Every row gives one point. Examples show where two turns around zero, p and q, send a point. Write where each new point lands after one turn and then the other. Backwards means that the second turn is done in reverse. Each puzzle has new turns, and all numbers are rounded.

Turn p:
[-0.047, -0.003] -> [-0.033, 0.033]
[0.026, -0.030] -> [-0.005, -0.039]
[0.021, 0.033] -> [0.039, 0.006]
Turn q:
[-0.028, -0.036] -> [0.040, -0.023]
[0.032, -0.010] -> [0.005, 0.033]
[-0.004, 0.046] -> [-0.045, -0.011]
Where do these land?
p, then q: [0.006, -0.048] -> [0.041, -0.026]
p, then q: [-0.015, 0.011] -> [-0.018, -0.004]
p, then q: [0.010, 0.013] -> [-0.003, 0.016]
p, then q: [-0.035, -0.029] -> [0.000, -0.045]
p, then q: [0.034, 0.053] -> [-0.019, 0.060]

Turn p:
[0.056, -0.013, 0.043] -> [-0.010, 0.070, 0.010]
[0.044, -0.029, -0.006] -> [0.033, 0.040, 0.009]
[-0.034, 0.029, -0.026] -> [-0.004, -0.045, -0.024]
[-0.019, 0.015, 0.037] -> [-0.044, -0.002, 0.007]
[-0.023, 0.010, -0.048] -> [0.027, -0.043, -0.019]
[-0.024, -0.011, 0.000] -> [-0.003, -0.020, 0.017]
Turn q:
[-0.028, -0.028, -0.033] -> [0.043, -0.007, -0.027]
[0.013, -0.030, 0.004] -> [0.012, -0.027, 0.014]
[0.014, 0.059, -0.002] -> [-0.029, 0.052, 0.012]
[-0.020, -0.030, 0.023] -> [-0.003, -0.038, -0.019]
[0.014, -0.039, 0.017] -> [0.005, -0.042, 0.015]
[0.008, 0.069, -0.009] -> [-0.029, 0.064, 0.006]
Where do these land?
p, then q: [0.030, -0.027, 0.013] -> [-0.035, 0.021, 0.011]
p, then q: [-0.023, -0.038, -0.020] -> [-0.016, -0.038, 0.027]
q, then p backwards: [0.017, 0.050, 0.001] -> [0.024, -0.006, 0.047]
p, then q: [-0.035, 0.019, 0.051] -> [-0.004, -0.017, -0.062]
p, then q backwards: [0.011, -0.003, -0.045] -> [-0.019, -0.030, -0.030]

Turn p:
[-0.021, -0.011, 0.034, 0.015] -> [-0.005, -0.034, -0.006, 0.027]
[-0.033, 0.018, -0.019, 0.058] -> [0.057, 0.006, -0.012, 0.041]
[0.034, -0.001, -0.030, -0.018] -> [-0.006, 0.030, -0.005, -0.038]
[-0.024, -0.020, 0.030, 0.020] -> [-0.006, -0.030, -0.015, 0.033]
[0.091, 0.010, 0.000, -0.033] -> [-0.015, -0.001, -0.003, -0.096]
[-0.018, -0.008, -0.034, -0.008] -> [-0.004, 0.037, 0.000, 0.015]
[-0.028, 0.013, 0.018, -0.035] -> [-0.023, -0.007, 0.041, 0.016]
Turn q:
[-0.031, -0.023, 0.015, -0.023] -> [0.012, -0.042, -0.011, 0.015]
[0.015, 0.071, 0.003, 0.024] -> [-0.061, 0.035, -0.003, -0.030]
[-0.005, -0.029, 0.012, -0.003] -> [0.025, -0.020, 0.003, -0.001]
[0.022, -0.038, 0.015, -0.028] -> [0.048, -0.007, -0.023, -0.004]
[0.000, 0.073, -0.030, 0.033] -> [-0.071, 0.044, 0.017, -0.002]
[-0.005, -0.054, 0.023, 0.021] -> [0.043, -0.032, 0.028, -0.016]
[0.004, 0.000, -0.037, -0.024] -> [0.005, 0.021, -0.012, 0.037]
Where do these land?
q, then p: [-0.010, 0.037, 0.051, 0.036] -> [-0.058, 0.010, 0.032, 0.030]
p, then q: [-0.017, -0.033, 0.013, -0.005] -> [-0.010, -0.013, 0.033, 0.016]
q, then p: [0.057, -0.009, 0.030, -0.037] -> [0.003, 0.052, 0.014, -0.052]
p, then q: [0.011, -0.036, -0.024, -0.012] -> [-0.035, 0.003, 0.000, 0.030]
p, then q: [-0.041, 0.026, -0.011, -0.005] -> [-0.010, 0.000, 0.011, -0.048]
q, then p: [0.000, 0.015, -0.059, 0.022] -> [0.042, -0.041, 0.020, 0.019]

Turn p:
[0.036, -0.030, 0.045, 0.018, 0.036, 0.048] -> [0.063, -0.021, -0.032, 0.041, 0.019, -0.027]
[-0.024, -0.010, -0.010, 0.047, 0.012, 0.027] -> [0.005, -0.009, -0.047, -0.016, 0.032, 0.015]
[0.015, -0.028, -0.029, 0.051, -0.052, -0.022] -> [-0.070, -0.025, -0.041, 0.020, -0.005, 0.005]
[-0.037, -0.021, -0.002, 0.025, -0.028, 0.031] -> [-0.021, -0.017, -0.016, -0.007, 0.056, 0.006]
[0.004, -0.011, -0.047, -0.022, -0.004, -0.026] -> [-0.024, -0.027, 0.018, -0.021, -0.035, 0.016]
[-0.021, 0.002, -0.001, -0.030, -0.001, -0.043] -> [-0.019, 0.012, 0.030, -0.031, -0.020, -0.020]
[0.029, 0.049, 0.026, -0.044, 0.003, 0.011] -> [0.032, 0.038, 0.046, 0.033, -0.014, 0.009]
[-0.003, 0.048, 0.017, -0.046, 0.032, -0.027] -> [0.030, 0.048, 0.042, -0.019, -0.033, -0.005]
Turn q:
[-0.018, 0.026, 0.013, -0.044, 0.022, -0.054] -> [-0.021, -0.025, 0.031, -0.044, 0.043, 0.026]
[0.055, -0.003, 0.009, 0.039, -0.047, 0.009] -> [0.063, 0.001, -0.005, 0.004, -0.031, -0.045]
[0.068, -0.034, 0.006, 0.074, -0.013, -0.011] -> [0.095, 0.000, 0.002, 0.045, -0.015, -0.015]
[-0.035, 0.024, 0.020, 0.006, 0.009, -0.019] -> [-0.026, -0.040, 0.016, 0.002, 0.010, 0.002]
[-0.028, -0.033, -0.004, -0.028, -0.005, 0.033] -> [-0.035, 0.031, -0.005, -0.001, -0.034, 0.021]
[-0.008, 0.011, -0.003, -0.024, 0.028, 0.034] -> [-0.038, 0.030, -0.001, 0.006, 0.016, -0.008]
[-0.034, 0.009, -0.040, -0.024, 0.007, 0.007] -> [-0.038, 0.003, -0.037, -0.014, 0.011, 0.020]
Where do these land?
q, then p: [0.021, -0.003, -0.014, -0.026, 0.005, -0.023] -> [0.033, 0.000, 0.022, 0.007, -0.012, 0.010]
p, then q: [0.003, 0.016, -0.019, 0.030, 0.010, -0.063] -> [-0.025, -0.023, -0.041, -0.049, -0.020, -0.005]
p, then q: [0.011, 0.008, 0.094, 0.006, -0.028, -0.020] -> [0.023, -0.081, 0.007, 0.008, 0.055, -0.004]
q, then p: [0.013, -0.004, -0.046, -0.033, -0.040, 0.074] -> [-0.052, 0.035, 0.039, -0.025, -0.025, 0.062]
q, then p backwards: [0.033, -0.003, -0.024, 0.006, 0.011, 0.015] -> [0.000, 0.017, 0.032, 0.021, 0.013, 0.011]
q, then p backwards: [-0.032, -0.035, -0.011, 0.018, 0.011, 0.000] -> [0.035, 0.016, -0.029, 0.013, -0.014, 0.011]
p, then q: [-0.049, 0.022, 0.020, -0.002, 0.031, 0.018] -> [-0.006, 0.030, 0.017, -0.022, 0.051, -0.016]

Turn p:
[-0.011, 0.016, 0.018, -0.030, -0.057, 0.019, 0.041, -0.023] -> [0.042, 0.016, 0.032, -0.001, -0.062, -0.019, -0.001, 0.014]
[0.021, -0.038, 0.006, 0.038, 0.000, 0.003, 0.034, 0.053] -> [0.017, -0.008, 0.047, 0.016, 0.054, 0.023, 0.033, 0.006]
[0.037, 0.058, -0.025, 0.015, 0.018, -0.035, -0.033, 0.050] -> [-0.041, 0.013, -0.014, 0.068, 0.035, -0.015, -0.013, -0.049]
[-0.046, 0.000, 0.007, 0.017, -0.033, 0.016, 0.003, 0.026] -> [0.025, -0.005, 0.029, 0.013, -0.001, 0.024, -0.042, 0.022]
[-0.036, 0.030, -0.005, 0.032, -0.013, -0.022, -0.054, -0.014] -> [-0.024, 0.002, -0.025, 0.010, -0.018, 0.042, -0.056, -0.022]
[0.025, 0.039, 0.005, 0.025, 0.047, -0.013, -0.035, -0.031] -> [-0.061, 0.034, -0.045, 0.004, 0.001, 0.012, 0.008, -0.015]
[-0.025, -0.028, -0.022, -0.025, 0.041, -0.023, 0.042, -0.005] -> [-0.025, -0.060, 0.010, -0.017, -0.002, -0.023, 0.024, 0.029]
[0.023, -0.034, -0.021, -0.005, -0.044, 0.024, 0.025, -0.040] -> [0.060, -0.007, -0.010, -0.012, -0.033, 0.011, 0.042, 0.001]
[0.028, -0.011, 0.007, -0.002, 0.006, 0.061, -0.006, 0.003] -> [0.033, 0.038, -0.021, -0.006, 0.026, -0.008, 0.017, 0.026]
[-0.018, -0.032, 0.030, -0.064, 0.034, -0.029, -0.018, -0.018] -> [-0.025, -0.022, -0.002, -0.074, 0.000, -0.046, -0.015, -0.009]
Turn q:
[0.005, -0.022, -0.027, -0.013, -0.014, 0.035, 0.014, -0.004] -> [0.024, -0.010, -0.021, -0.009, -0.037, 0.009, -0.009, 0.018]
[-0.004, 0.020, -0.007, -0.017, 0.003, 0.026, 0.022, -0.031] -> [0.017, 0.025, -0.002, 0.005, -0.040, -0.005, 0.010, -0.013]
[0.018, -0.013, -0.019, -0.015, -0.003, -0.033, -0.008, 0.037] -> [-0.027, -0.005, -0.021, -0.027, 0.026, -0.005, -0.006, 0.031]
[-0.044, -0.019, -0.002, -0.015, -0.028, -0.027, -0.011, 0.025] -> [-0.016, -0.008, -0.046, 0.002, 0.031, 0.030, -0.016, -0.014]
[-0.010, 0.028, -0.026, 0.015, -0.034, -0.006, 0.008, 0.056] -> [-0.054, -0.018, -0.031, 0.027, -0.007, -0.013, -0.028, 0.016]
[-0.020, -0.009, 0.045, -0.011, 0.142, 0.027, -0.072, -0.064] -> [0.081, 0.079, 0.094, 0.028, 0.052, 0.055, 0.065, 0.019]
[0.021, -0.009, 0.016, 0.044, -0.019, 0.019, 0.007, -0.010] -> [0.012, -0.042, 0.029, 0.005, -0.014, -0.016, -0.013, -0.011]
[-0.003, -0.003, 0.024, -0.014, -0.015, -0.027, 0.031, 0.049] -> [-0.054, -0.027, -0.024, -0.015, 0.007, 0.009, 0.023, -0.008]
[0.024, 0.021, 0.003, -0.021, -0.040, 0.021, -0.013, -0.026] -> [-0.001, 0.018, 0.014, -0.025, -0.036, -0.001, -0.039, -0.019]
[0.013, 0.006, -0.007, 0.046, 0.007, -0.035, 0.020, -0.032] -> [0.018, -0.012, 0.008, 0.008, 0.020, -0.060, 0.010, -0.019]
Where do these land?
q, then p: [-0.007, 0.023, 0.040, 0.047, 0.011, 0.040, -0.021, 0.014] -> [0.001, 0.039, 0.028, -0.032, 0.014, 0.055, -0.007, 0.014]
q, then p: [-0.038, -0.002, 0.008, -0.001, 0.019, -0.031, -0.005, -0.039] -> [-0.036, 0.015, -0.025, 0.011, -0.017, -0.002, 0.041, 0.008]
p, then q: [-0.038, -0.047, 0.039, 0.058, -0.025, -0.045, 0.027, -0.030] -> [0.012, -0.016, 0.018, -0.018, -0.065, 0.083, 0.003, -0.027]
q, then p backwards: [0.029, 0.040, 0.008, -0.020, 0.024, -0.044, 0.039, -0.004] -> [0.049, 0.011, 0.032, -0.032, 0.041, -0.012, 0.019, -0.017]
p, then q backwards: [0.026, -0.013, 0.019, -0.024, 0.013, 0.008, -0.037, 0.027] -> [0.000, 0.001, -0.007, -0.001, -0.005, -0.055, -0.016, -0.026]
p, then q backwards: [0.025, 0.007, -0.027, -0.034, -0.052, 0.023, -0.038, -0.001] -> [-0.032, -0.009, -0.036, 0.010, -0.021, 0.001, 0.013, -0.064]
p, then q: [-0.007, 0.045, -0.036, 0.012, -0.018, -0.023, 0.046, -0.002] -> [0.005, -0.066, -0.001, 0.021, 0.005, -0.012, -0.023, -0.032]
q, then p: [-0.010, 0.032, 0.016, 0.050, 0.028, -0.030, -0.022, 0.011] -> [-0.062, 0.005, 0.018, -0.016, 0.014, 0.036, 0.001, 0.015]
q, then p: [0.045, -0.034, -0.031, -0.032, -0.007, 0.044, -0.037, -0.035] -> [0.038, 0.046, -0.005, 0.009, 0.026, -0.055, -0.015, -0.047]
q, then p: [-0.006, -0.005, -0.055, -0.016, 0.000, 0.004, 0.035, 0.018] -> [0.021, -0.042, 0.002, 0.049, 0.006, -0.001, -0.001, -0.016]
p, then q: [-0.018, -0.045, 0.020, -0.040, 0.008, 0.055, 0.015, 0.040] -> [-0.049, 0.009, 0.022, -0.043, 0.034, 0.007, 0.038, 0.042]

Turn p:
[-0.022, -0.022, -0.050, 0.028, -0.011, 0.022, -0.006, 0.014, 0.015] -> [0.062, 0.022, -0.005, 0.012, -0.009, 0.003, 0.017, 0.008, -0.020]
[0.016, 0.010, -0.065, -0.017, 0.028, 0.012, -0.020, 0.018, -0.016] -> [0.001, 0.048, 0.014, 0.000, 0.026, -0.014, 0.020, 0.032, -0.045]
[-0.013, -0.003, 0.015, 0.015, 0.032, -0.028, 0.017, -0.048, 0.003] -> [-0.003, 0.016, 0.022, -0.035, 0.004, 0.016, -0.016, -0.028, 0.043]
[0.001, 0.019, -0.039, 0.022, 0.028, 0.014, 0.018, 0.057, 0.007] -> [0.020, 0.022, -0.004, 0.031, 0.037, 0.036, 0.029, 0.038, -0.014]
[-0.083, 0.011, 0.013, -0.013, 0.017, -0.007, 0.030, -0.032, -0.028] -> [-0.002, 0.013, 0.038, 0.006, -0.010, -0.020, 0.044, -0.034, 0.071]
[-0.036, -0.015, 0.032, -0.026, 0.019, -0.002, 0.016, -0.011, 0.014] -> [-0.024, 0.009, 0.000, 0.004, -0.030, 0.014, 0.019, -0.032, 0.031]
[-0.016, -0.021, -0.040, -0.003, 0.027, 0.003, -0.026, 0.050, 0.021] -> [0.016, 0.054, -0.037, 0.019, -0.003, 0.011, 0.026, 0.024, -0.020]
[0.028, 0.008, 0.061, 0.010, -0.043, -0.033, -0.027, -0.010, -0.020] -> [-0.023, -0.055, -0.032, -0.014, 0.005, -0.034, -0.049, -0.004, 0.020]
[0.066, -0.025, 0.072, 0.001, -0.047, 0.012, 0.004, -0.027, -0.030] -> [-0.029, -0.088, -0.018, -0.030, 0.005, -0.013, -0.037, -0.044, -0.028]
[0.059, -0.014, 0.038, -0.018, -0.077, -0.033, 0.020, -0.010, 0.007] -> [-0.021, -0.088, -0.016, -0.043, -0.035, -0.003, -0.030, 0.021, -0.014]
[0.001, 0.050, -0.037, -0.001, 0.026, 0.039, -0.024, -0.001, 0.027] -> [0.003, 0.045, 0.038, 0.048, 0.009, 0.006, -0.022, 0.018, -0.026]
Turn q:
[0.003, -0.010, -0.029, 0.034, 0.023, 0.035, -0.014, -0.028, 0.021] -> [-0.012, 0.029, -0.032, -0.009, 0.017, 0.034, -0.032, -0.016, -0.022]
[-0.023, 0.023, 0.022, -0.007, -0.008, 0.002, -0.030, -0.005, -0.008] -> [-0.017, 0.002, 0.035, -0.021, 0.013, -0.017, 0.002, -0.014, 0.003]
[-0.013, -0.044, 0.006, -0.005, 0.000, -0.033, -0.027, 0.083, -0.011] -> [0.071, -0.022, 0.004, 0.007, 0.032, -0.010, 0.028, -0.022, 0.055]
[0.020, 0.017, 0.005, -0.021, 0.014, -0.045, -0.008, -0.032, 0.028] -> [0.003, 0.018, 0.039, 0.041, -0.003, 0.002, 0.007, 0.013, -0.039]
[0.017, 0.001, 0.034, -0.033, 0.015, 0.006, -0.020, -0.032, -0.011] -> [0.000, -0.012, 0.039, -0.021, -0.017, 0.014, 0.012, -0.008, -0.040]
[-0.004, -0.009, -0.033, 0.042, -0.016, 0.021, -0.019, -0.014, 0.013] -> [-0.011, 0.023, -0.036, 0.001, 0.016, -0.003, -0.034, -0.031, -0.004]
[-0.018, -0.010, 0.019, 0.015, -0.040, 0.015, 0.004, -0.023, 0.001] -> [-0.021, -0.023, -0.014, -0.015, 0.008, -0.035, -0.018, -0.008, -0.018]
[0.120, -0.012, -0.064, 0.043, 0.020, 0.006, 0.037, -0.029, 0.015] -> [0.021, 0.030, -0.058, 0.063, -0.082, 0.062, -0.057, -0.002, -0.029]
[-0.033, -0.002, 0.024, -0.037, 0.012, -0.005, 0.042, 0.014, 0.017] -> [-0.011, -0.032, 0.005, 0.001, 0.022, 0.003, 0.039, 0.048, 0.004]
[-0.025, 0.009, 0.025, 0.006, -0.006, -0.006, 0.013, 0.126, 0.006] -> [0.025, -0.048, 0.013, 0.011, 0.036, 0.001, 0.010, 0.014, 0.113]
[-0.017, 0.023, 0.025, -0.020, 0.019, -0.033, 0.027, -0.035, -0.056] -> [0.005, 0.018, 0.031, -0.036, -0.035, -0.031, 0.023, 0.051, -0.019]
[-0.027, 0.015, -0.034, -0.018, -0.033, 0.037, -0.005, -0.026, -0.014] -> [-0.054, 0.016, -0.025, -0.020, -0.007, -0.018, 0.022, -0.027, -0.004]
Where do these land?
p, then q backwards: [0.026, -0.035, -0.006, -0.004, 0.032, -0.023, 0.001, 0.034, -0.038] -> [-0.057, -0.028, -0.022, -0.011, 0.013, 0.031, 0.006, -0.017, 0.003]
q, then p: [-0.035, 0.016, 0.004, 0.001, 0.003, 0.024, -0.014, -0.075, -0.019] -> [-0.042, 0.008, 0.020, 0.008, 0.004, -0.056, 0.039, 0.008, 0.035]
p, then q: [0.036, 0.022, -0.023, 0.054, -0.048, 0.027, -0.008, 0.012, 0.037] -> [0.055, -0.008, 0.000, -0.018, -0.030, 0.023, -0.032, -0.059, 0.020]
q, then p: [-0.050, -0.020, 0.014, 0.005, 0.006, -0.007, -0.015, -0.060, 0.041] -> [-0.033, 0.035, 0.002, -0.011, 0.061, -0.022, 0.036, -0.012, 0.026]
q, then p: [-0.034, 0.029, 0.027, 0.025, 0.012, 0.000, 0.025, -0.021, 0.016] -> [-0.022, 0.028, -0.039, 0.030, 0.009, -0.010, 0.021, 0.010, 0.019]
q, then p: [0.018, -0.030, -0.015, -0.010, 0.041, 0.006, -0.003, 0.057, -0.028] -> [-0.004, -0.020, 0.026, 0.004, -0.020, 0.044, -0.015, 0.004, -0.060]
p, then q backwards: [0.003, 0.008, 0.027, -0.015, -0.006, -0.010, -0.032, 0.049, -0.010] -> [-0.017, -0.004, -0.028, 0.008, -0.031, 0.005, 0.043, -0.006, 0.026]
q, then p: [-0.055, 0.044, -0.025, -0.012, -0.003, -0.010, -0.003, -0.038, 0.035] -> [-0.006, 0.025, 0.014, 0.031, 0.031, 0.003, 0.025, 0.006, 0.071]
q, then p: [-0.014, -0.012, -0.003, 0.007, -0.049, 0.072, 0.030, -0.022, 0.040] -> [0.048, 0.062, 0.000, -0.015, -0.019, -0.035, 0.051, -0.020, 0.008]
p, then q: [0.066, -0.013, 0.010, -0.044, 0.039, -0.027, 0.006, 0.018, -0.028] -> [-0.013, 0.021, -0.007, -0.049, 0.024, 0.001, 0.073, 0.024, 0.022]
q, then p backwards: [0.038, -0.008, -0.010, -0.006, -0.027, -0.053, 0.013, 0.047, -0.046] -> [-0.079, -0.004, -0.008, 0.011, -0.054, 0.002, -0.005, -0.008, 0.014]
